Every row gives one point. Each copy is the shape, with its points in the same order, turned, moved and blurred by noise. Some copies are also mirrored. Which?
In the rows, zero is written as 128.

Shape (6 x 3)
[[ 98 115 155]
 [161 157 114]
 [155 102  94]
 [121 134 145]
 [ 89 104  64]
 [143 113 141]]
Copy 1 (6 x 3)
[[ 89 120 104]
 [170 124 121]
 [137  94 165]
 [119 121 106]
 [102 154 192]
 [124  97 119]]
Copy 1 is: mirrored
Copy 2 (6 x 3)
[[145 139  77]
 [123 127 160]
 [145  76 135]
 [136 141 109]
 [ 90  64  86]
 [156 122 119]]
Copy 2 is: mirrored

Shape (9 x 4)
[[116  60 127 124]
 [192 129 158 118]
 [ 81 116 109 132]
 [128  99  81 137]
 [167 151 107 110]
 [ 87 153 146 133]
 [105 151 129 152]
 [150 129 177 102]
 [133  96 104 118]]
Copy 1 (9 x 4)
[[156  71 122 177]
 [186 118 153  94]
 [108 114 119 174]
 [154 132 129 187]
 [172 155 129 119]
 [ 89 118 131 125]
 [101 133 149 135]
 [156  91 124  88]
 [160 113 115 170]]
Copy 1 is: only turned
Copy 2 (9 x 4)
[[137  68 148 129]
 [144 168 182 106]
 [121 100  94 154]
 [171 102 112 134]
 [153 167 121 106]
 [ 91 144 103 166]
 [122 143 107 170]
 [ 99 148 167 114]
 [151 110 126 120]]
Copy 2 is: only turned

Shape (11 x 8)
[[169 152 125 108 167 138 130 132]
 [157 163 118  89 146 123 146 165]
 [122  94  84 120 128 130 102  88]
 [112 124  85 150 141 145 147 145]
 [135 101  96 127 103 211 114 150]
 [140 162 130 142 101 131  86 200]
 [121  99 139 118 135 107 120 148]
 [126 149  99 121 114 108 174 125]
 [129 119 144 113 101 150  80 122]
 [ 85 145 136 100 184 112  95 114]
 [ 79 109 122 170  98 139 111 100]]
Copy 1 (11 x 8)
[[129 104  71 106  94 138  93 141]
 [143  83  58  98  94 118 131 116]
 [ 86  94 133 160 126 135  91  89]
 [ 97 143  84 143 116 142 151 101]
 [ 69 114 148 113  77 157 154 117]
 [161 106 129  66 130 149 165 124]
 [128  87 112 156 141 133 143 132]
 [128 127  84 138 105  84 133  78]
 [116  80 167 118 131 125 116 140]
 [ 94  80  75 125 182 124  97 150]
 [ 90 137 159 157 167 113 133 113]]
Copy 1 is: mirrored
Copy 2 (11 x 8)
[[158 113 168 142 146 114 138 140]
 [174 113 141 152 138 102 154 171]
 [123 124 119  76 140  79 134  92]
 [134  93  88 125 169 111 154 121]
 [152  69  94  82 106 146 164 103]
 [155  81  87 133 104 127  89 181]
 [ 98 115 122 113 124  86 140 159]
 [147 134  97 161 145  76 159 121]
 [126 129 118  94  87 123 113 129]
 [114 174 141  93 169 116 122 164]
 [ 87 135  63 101 127 117 117  92]]
Copy 2 is: only turned
Copy 3 (11 x 8)
[[166 126 118 138 190 160 125 153]
 [143 133 124 126 205 128 153 151]
 [105 108 122 113 110 182 112 131]
 [114 160 130 151 131 154 158 135]
 [113 169 200 112 131 171 129 162]
 [110 166 134 126 168  98 125 213]
 [113  95 137 155 147 127 138 166]
 [135 134 110 115 144 116 168 109]
 [119 115 157 111 138 126  85 174]
 [104 107 104 175 174 136  79 123]
 [104 141 135 144  71 120 106 139]]
Copy 3 is: only turned
Copy 4 (11 x 8)
[[170 116 119 140 168 115  91 131]
 [124  91 107 144 162 124  80 130]
 [179 110  98 101 111  97 165 169]
 [129 119  89 135 150 119 172 129]
 [155 152  58 159 107 159 147 174]
 [ 92 152  77 169 139  83  99 164]
 [129 110 138 154 117  92 135 162]
 [118 100 106 106 131 113 135 104]
 [149 157 107 130  98 103 117 181]
 [142 124 159 101 176  92 131 191]
 [126 169 119 110  99  89 187 156]]
Copy 4 is: mirrored

Shape (17 x 11)
[[156  95 127 106 101 167 151 141 156 130  93]
 [141 153 111  82  87 174 112  85 160 121 115]
 [174 119  83  87 104 121 102  96 149 102  83]
 [101 112 189 159 156 112 187 131 160 101 141]
 [115 150 126 171 147  94 130 155 119 179 136]
 [110 125 154 135 165 148 143 120 120 139 127]
 [130 146 154 162 173 136 148 165 109 133 162]
 [150 120 134 110 107 154  90 112 157 129  70]
 [107 173 121 150 130  95 153 141 123 178 118]
 [181 127 132 100  80 132  88 109 173 145 124]
 [102 112 119 193 125 143 144 120 125 133 154]
 [159 139  93  89  90 114 118 119 146 184 117]
 [145 121  88  92 136 157 120 135 184 111 125]
 [ 84 135 143 161 153 113 124 150 160 169 129]
 [ 90  84 168 148 168 142 169 117 133 143 146]
 [150 131 106 102 121  96  94 104 138 185 120]
 [ 76 120 149 132 128 110 131 168 106 129 151]]
Copy 1 (17 x 11)
[[112 151  90 132 110 169 125 131 144 110  80]
 [115 147 111 153  90 145 166 151 172 178  97]
 [ 88 160  71 131 132 154 130 153 136 185 127]
 [103 102 136 151 101  78  97  91 116  59 124]
 [133 121 167 112 170 138 166  94 124  86 160]
 [123  89 153 140 130 128 122 129 137  98 115]
 [118 113 181 106 144 114 116 122 164  69 142]
 [103 157 111 176 139 167 128 136 144 157  93]
 [142 128 141 123 160 115 191 114 121  90 146]
 [105 182 120 131 127 150 145  98 162 182  96]
 [143 107 153 133  98 156 127  98 137  94 174]
 [121 157 109  97 142 152 187 115 139 160 104]
 [ 60 124  92 123 108 157 147 133 180 135 117]
 [ 97 106 166 152 146 143 164  84 126  84 136]
 [122  65 157 128 104 129 107  95 117  80 109]
 [116 137 126 103 163 149 172 105 125 177 119]
 [ 95 125 189 113 112 133 144 128 101  82 136]]
Copy 1 is: mirrored
Copy 2 (17 x 11)
[[121 118 132 176 132 127 133 168 187 168 127]
 [124 127 175 108  90 157 158 165 181 180 140]
 [103 130 183 122  95  97 163 148 202 149  94]
 [120 112 119 150 179 119 110 112 133  98 205]
 [142 112  88  94 132  97  89 111 106 137 114]
 [142  86 122 126 151 142 133 133 127 120 140]
 [176 120  84 111 174 124 126 121 124 116 139]
 [129 112 183 141 108 135 112 160 184 151 102]
 [127 115 111  97 131  93 103 115  90 169 126]
 [149 129 155 119  69 111 114 155 210 161 134]
 [108 127  82 121 132 163 115  98 138 122 132]
 [126 108 127 108  69  86 130 156 164 190 113]
 [107 122 135  99 140 124 148 187 204 149 129]
 [121  99 105  98 143 123  67 141 117 125 139]
 [119  69  92 150 152 146 123 128 128  99 170]
 [132  88 135  93  68  85 119 140 157 151 107]
 [133 139  94 128 128 120 116 158  91  96 143]]
Copy 2 is: only turned
Copy 3 (17 x 11)
[[136  75 140 128  97 139 153 125 192 130  86]
 [178 104 108 163  60 111 149  99 176 115 103]
 [148  67  97 120  91  73 142  74 150 124  98]
 [158 162 191  63 136 150 126 147 152 120 136]
 [104 137 115 118 131 179 124 147  89 148 127]
 [120 150 164 121 116 167 151 123 137 106 123]
 [107 165 130 122 157 180 139 148 138 108 133]
 [155  79 115 130  89 125 160 109 147  92  64]
 [126 151 115 109 120 177 142 125  91 179 119]
 [173  59  88 141  84 121  94 124 147 117 100]
 [119 148 142 121 104 138 161 186 119 126 138]
 [132  79  88 151  82 142 114 101 131 162 114]
 [121 114  88 111  75 122 124 115 199 109 100]
 [118 157 128  94  98 176 119 162 108 135 100]
 [111 156 204  96 104 168 130 147 133 107 140]
 [123  87  99 140  82 141 100  98  97 137 111]
 [105 172 160 132 137 144 116 148 124 152  87]]
Copy 3 is: mirrored

Shape (15 x 12)
[[104 120 116 117 124 161  88 170 120 120 114 140]
 [129 109 110 109  76 144 104 161 112 135 135  99]
 [129 127 176  97 137 127 144 129 122 121 203 119]
 [160 114 131 109 129 107 135 133 165 130 164 161]
 [159 146 133 140 186 137 173 113 146 169  97 104]
 [151 139 135 128 144 118 151 147 115  78 171 131]
 [139 117 109 185 162 119 162 117 117 177 128 117]
 [ 97 135 130 128  78 125  54 154 111 136 101 122]
 [182 111  96 116 183 130 169  97 122 158 110 122]
 [151 110 132 107 171 130 107 135 124 128 197 133]
 [144 135  92 136 171 147 172  57 137 147 127 134]
 [187 152 155 109 123 134 102 137 108 117 204 147]
 [ 92 140 110 103 105  90  74 162  97 131 112 107]
 [125  95 153 111 100 123  90 142  86 122 114 146]
 [103 136 108  98  89 133 104 172  84 172 109 163]]
Copy 1 (15 x 12)
[[103 117  95 140 124 110 143 128 182 135 132 104]
 [123 111 124 147  95 115 105 103 185 140  94 135]
 [140 124 159  88 173 131  96 148 155  93  84 136]
 [124 129 174 145 154 130 144 119 129  82 103 118]
 [153 109 169  99  87 145 161 177  80 130 132 116]
 [107 135 140 118 162 176  97 138 131 105 112 107]
 [150 157 175 120  88 149 142 156 115 135 166 145]
 [114  88 127 130 111  92 122  80 196 153 154 103]
 [153 130 136 114  87 161 162 142  76  92 125 148]
 [128 134 143 104 147 148 131 145 172  53 111 131]
 [159 170 138 100  96 123 140 142  62  96 136 113]
 [ 70 122 169  83 149 137 106 114 160  66  91 131]
 [130  65 111 148 121 110  94  99 185 127 167 120]
 [121 103 116 114 150 123 142  78 176 142 129 144]
 [ 93  94 111 157 123  71 129 112 159 139 150 166]]
Copy 1 is: mirrored
Copy 2 (15 x 12)
[[128 104  96 122 121 130 104 116 136 108  91 117]
 [119 106  95 150 105 151 109 168 117 115 131 131]
 [ 79 198 118 139 124  93  92 126 107 130 156 132]
 [147 158 132 121 157  93  93 127  90 107 144 163]
 [125 192 186  94 134 138 127 138 164  84 106 187]
 [ 90 151 130 134 171  88 134 125 134 136 158 133]
 [159 168 175  85 108 147 142 137 152 108 156 149]
 [131  83 111 148  86 129 125 137  96 111  84 108]
 [154 186 157  92 177 157 126 155 142 120 118 187]
 [109 178 122  92 150 102  84 139 105 149 143 129]
 [164 207 192 121 178 151 117 131 147 119 132 144]
 [119 167 113 142 134  53  84 169 119 161 133 127]
 [ 99  85 133 139  94 154 129 121  86 144 101 140]
 [137 134  73 139 113 129 153 131  98 123 102 125]
 [161 103  87 141  79 147 107 103 130 135  97 166]]
Copy 2 is: mirrored
Copy 3 (15 x 12)
[[156 101 138 162 139 111 108 169 135 100 140 150]
 [139 101 163 127 116 115 109 174 119  85 150 106]
 [ 95 144 141 128 153 122 166 134 112 113 223 120]
 [132 156 112 115 167  88 142 128 125 128 166  95]
 [133 130 133  94 129 117 166 102 102 173 122 170]
 [ 82 118  90 122 156 109 153 140 148 101 167 121]
 [123  96 163  90 162 105 171 113 154 165 108 149]
 [130 118 184 175 113 111  71 182 145  94 123 129]
 [128 139 113  65 172 136 166 125 100 140 102 151]
 [ 99 130 129 127 200 100 144 135  91 107 181 132]
 [132 116 107 102 178 166 171 122 120 182 114 129]
 [ 76 141 114 147 161  82 153 178  83 120 178 106]
 [110 128 168 128 133 119  57 177 151  96 140 151]
 [126 157 169 156 149 124 127 185 143  75 128 133]
 [162 130 163 123 141  97 104 232 150 122 135 142]]
Copy 3 is: mirrored
Copy 4 (15 x 12)
[[100 150 108 157 133 122 112 129 121  99 102 152]
 [126 169 113 123  84 130 104 118 115 125 129 153]
 [133  87 147  90  84 106 112 191 145  98 140 121]
 [129 113 143 150  97 124 142 148 168 111 129  83]
 [166 100 151 113 187 123 105 168 159 178 103 115]
 [135  90  81 105 119 114 148 160 144  89 140 103]
 [165 111 166  93 189 143 101 112 172 122 113 119]
 [122 199 141 152 126 106 137 121  98  83 129 168]
 [154  78 135 122 165 115 111 116 179 187 140 115]
 [127  93 134 105 103  88 115 153 183  92 119 136]
 [132  83 158  96 170 126 159 124 155 182 116 118]
 [132 117 118 106  86 118 146 172 194  86 169 157]
 [112 184 133 133 129  73 111 114 107  95 140 133]
 [140 124 131 166 122 116 115 117 106  85 159 161]
 [ 67 168 150 158 140 140  96 115 128 110 160 158]]
Copy 4 is: only turned

Shape (17 x 12)
[[130 153 154 175 131 114 143 140 176 107 159 154]
 [ 93 114 110 151 168 162  63  61  87 142  88  99]
 [192 163 147 146 128 139 104  96 153 159 174 149]
 [140 166 128 105 122 147 101 108 157 144 147 149]
 [118 107 112 151 142 140 143 106 146  90 121  84]
 [132 110 155 119 182 135  79 122  86 152 134 109]
 [144 135 107 149 115 132 138 163 142 130 138 142]
 [149 128 129 139 110 145 130 133 130  88 150 138]
 [ 87 110 107 149 172 179  77  82 102 131 163 102]
 [154 168 129  84 152  83  78 133  88 139 169  98]
 [ 70  78 114 137 151 178  82  88 130 134 108  86]
 [175 120 120 112 120 146  84  79 158 141 163 173]
 [157 152 125 100 172 129 118 135 103 158 160  88]
 [117  90  91 152 107 113 122 114 150 129 143 115]
 [131 121  96 183 135 148 108 156 168  85 133  99]
 [145 133 162 154 100 126 115 153 171 116 145 111]
 [166 140 131 108 162 127  88 101 165 143 153 168]]
Copy 1 (17 x 12)
[[117 112  81 140  98 107 133 100 121 102 142 160]
 [163 158 208  74 168 133  94 161 169 105 136 149]
 [ 66 165 127 157 107  94 100 140 114  80 128 136]
 [112 149 110 154 142 115 116 167 122  93 106 133]
 [118 109 120  69 114 148 124 141 168 135 135 145]
 [149 160 164  81 136  88  75 135 121 121 126  98]
 [109 104 122 131 110 120 161 128 118 113 126 108]
 [122 138 108 121  83 117 150 152 138 126 134 126]
 [147 135 162  68 157  94  97 188 160  96 173 137]
 [121 187 112 135 155 103  82 127 143 134 135  49]
 [156 104 176  58 164 113 103 184 165 131 124 160]
 [ 86 166 136 155 121 114 108 192  92 119 131 151]
 [104 149 122  95 138 109  84 135 136  99 121  58]
 [103  88 144 123 129 132 129 151 147 155 152 137]
 [101 112 115  76 132 110 182 123 152 131 145 150]
 [ 99 118 103 129 102  82 138 113 146 136 104 144]
 [ 98 169 116 138 142 118  96 155  78 109 125 142]]
Copy 1 is: only turned
Copy 2 (17 x 12)
[[162 105 110 114 113 127 138 117 173  96 145  94]
 [127 150 139 161 140 128 119 156  72 170  45 156]
 [102 137  58 152 156 128 130 103 180 106 115 114]
 [107 146  76 138 102 122 118  96 140 105 116 139]
 [140 139 137  92 126 109 107 141 108 162 122  91]
 [154 136  94 142 165 168 111 112 103 166  99 171]
 [124 119 118 124 108 119 140 114 156 147 169 131]
 [112 125 122  97 109 148 122 106 157 146 132 108]
 [150 165 115 171 112 151  95 149 108 185  67 119]
 [113 107  36 141 133 185 123  96  76 148 139 143]
 [151 151 149 143 117 102  71 148  91 182  70 148]
 [ 79 153  72 132 125 137  94 134 178 111 104 148]
 [134 151  58 144 153 150 125  92  96 165 150 133]
 [111 108 127 130 114 113  90 164 130 151 149 118]
 [148 103 114  96  96  95 138 146 150 184 123 101]
 [139  81 102 106 125 106 109  88 159 134 135 107]
 [121 153  54 123 128 137 115 134 158 102 113 158]]
Copy 2 is: only turned
Copy 3 (17 x 12)
[[110 141 115 166 154  87 107 123 112 161 103 124]
 [199 136 130  55 176 147  88 116 141  98 184 161]
 [137 150 109 148 104  87  58 169 160 165 130 152]
 [161 114  84 129 113 111 104 152 144 169 135 148]
 [162 140 105 124 149 133  91 104  82  90 107 144]
 [164 134 160 102 126 129 107 167 129 102 182 120]
 [125 154 109 170 129 141 128 125 117 142 125 154]
 [132 158  93 144 102 117 107 112  96 139 132 136]
 [172 138 110  74 175 140  68 154  84 130 190 148]
 [132  89 160 109  73 103 117 181 114 119 156 175]
 [184 138  96  56 185 176  99 130 105 102 152 126]
 [133 121  68 133 100 122  58 146 165 154 152 135]
 [169 121 152 142  99 128 102 190 101 113 150 161]
 [111 132 102 117 145 171  88 114 108 125 112 149]
 [119 173  77 137 168 115 118 124  89  93 119 163]
 [114 165 103 125 122 109 126 145 120 137  85 127]
 [140 101  87 149 120 103  79 161 165 139 152 129]]
Copy 3 is: only turned
